Every row gives one point. Any point is a mix of the corners, with weights that add up to 1. It lies inside the corners' shape when no weight is negative. Say inside or outside, and name the corners with a negative weight.

Corners:
(1): [1.88 0.10]
(2): [-1.97  0.96]
(3): [-3.71 -0.53]
Points:
[0.08 0.86] -> outside (3)
[-3.43 -0.45] -> inside
[-1.90  0.88] -> inside
[-4.22 -0.31] -> outside (1)
[-0.99  0.30] -> inside
[-3.43 -0.44] -> inside
[-2.18  0.63] -> inside

Corners:
(1): [ 0.93 -2.99  1.08 -1.28  1.01  0.58 -1.02 -0.17]
(2): [-0.53  0.31 -0.75 -0.36 -1.25  0.82 -1.68 -1.99]
(3): [-2.73 -2.23  9.49 -1.67  0.00 -0.96  1.88  1.63]
(4): [-1.18 -2.66 -1.10  0.21  0.89  3.28  2.06 -0.84]
(5): [-0.06 -2.15 -1.01 -1.21 -0.65  1.62 -1.01  2.34]
(6): [-0.40 -1.71 -2.97  4.04  0.46  1.24  1.39 -0.51]
(7): [-2.14 -3.69 -3.93  1.19 -0.23  1.22  0.13 -1.93]
(8): [ 0.44 -0.85  3.62 -1.87 -3.69 -0.38 -0.43 -0.34]
(9): [ 0.04 -0.17 -3.15 -1.41 -0.40  0.15  1.81 -0.89]
Points:
[-0.49 -0.49 -0.82 -0.50 -0.84  0.80 -0.54 -1.17] -> inside
[-0.59 -2.36  1.20 -0.49  0.16  1.02  0.92 -0.03] -> outside (2)
[-0.76 -1.82  1.55 -1.75 -0.56  0.53  0.28  0.08] -> outside (6)
[ 0.41 -2.59  0.75 -0.90  0.55  0.66 -0.59 -0.24] -> inside
[ 0.02 -1.60  0.78 -0.88 -0.79  0.66 -0.53 -0.46] -> inside
[-1.02 -1.96  1.70 -0.24  0.08  0.73  1.08  0.11] -> inside
[-0.35 -1.48  1.29  0.40 -0.45  0.78  0.82  0.06] -> outside (7)
[-0.52 -1.86  1.72 -1.11 -0.84  0.61  0.01  0.85] -> inside
[-0.68 -1.93 -0.19  0.37  1.08  1.59  2.14  0.61] -> outside (2, 7, 8)

Corners:
(1): [ 0.17  0.12  1.88  0.98 -1.20 -1.90 -1.94 -0.23  2.16  1.17  2.04  2.46
 -1.03  1.41]
(2): [-0.28  1.51 -4.11 -0.47  3.45  3.86 -0.64 -0.02  1.71 -4.52  1.50 -2.57
  2.33 -0.63]
(3): [-0.02 -1.65 -0.11  0.04  0.82  2.35  2.16 -1.65 -3.20  2.72 -1.61  1.31
 -4.35  0.49]
(4): [-0.41  0.69  1.71 -2.43 -1.05 -1.62  2.21  3.79 -2.16  2.77  0.19  3.00
 -4.55 -0.55]
(5): [ 0.03 -0.52 -4.52  0.73  3.64  0.41  0.52  1.59  3.26 -1.49  0.61 -2.39
  1.85 -0.76]
(6): [ 1.53 -2.25 -3.77 -1.57 -1.20  0.16 -1.69 -0.90  1.44 -1.45  2.67 -0.04
  2.39 -2.91]
(7): [ 0.84 -3.00  2.46 -0.14 -2.03 -3.21  0.95  1.22 -2.22  2.90 -5.07  1.25
  0.40  0.59]
(8): [-0.67 -0.96  0.43 -1.24  0.06  0.89  0.97 -2.02  1.22 -2.39  0.57 -0.05
 -1.27 -1.12]
(9): [ 2.44 -1.01  1.29  1.13 -3.47 -3.69 -0.42  0.96  0.46  2.20  0.18  2.68
 -3.50  1.67]
(10): [ 3.40 -3.40  2.81  1.41 -0.47 -1.72 -0.18  2.21 -0.86  3.22 -1.54  2.85
 -4.63  1.30]
(11): [ 2.21  2.16 -2.94  0.80  3.23  1.08 -1.38 -2.16  3.25 -2.58  1.12 -1.34
  0.55 -2.67]
(12): [ 0.92  0.21  3.39 -0.17 -3.25  0.58  1.37 -1.66  0.56  3.36 -0.60  0.84
  0.77  2.45]
(13): [ 0.52  1.13 -5.06  0.63  0.94  2.64 -1.62 -0.79  3.86 -2.97  0.21 -1.05
  1.82 -3.77]
(14): [-2.17  0.29 -1.59 -2.16  0.94 -0.03 -3.13 -3.21  3.26 -1.63 -0.10 -5.84
 -0.14 -2.18]
(15): [ 0.89  0.68  2.99  1.77 -3.54 -2.05  2.13  1.44 -2.59  3.50 -2.40  1.36
 -1.81 -3.32]
Points:
[ 0.49 -0.08 -0.50  0.08  0.29  0.29  0.08 -0.29  0.52  0.03 -0.52 -0.05
 -0.24 -1.36] -> outside (9)
[ 1.50 -1.55  0.26  0.13 -0.45 -0.53  1.36  1.08 -0.89  1.45 -0.67  1.54
 -1.58 -0.16] -> outside (1, 13, 14)
[ 0.78 -0.57  1.13  0.22 -1.14 -1.46  0.27  0.22  0.16  1.63 -0.73  1.00
 -2.44  0.13] -> outside (2, 6)
[ 1.19 -1.30 -0.38 -0.28  0.87  0.12  0.25  0.13  0.41  0.32 -0.41 -0.14
 -0.98  0.70] -> outside (1, 13, 15)
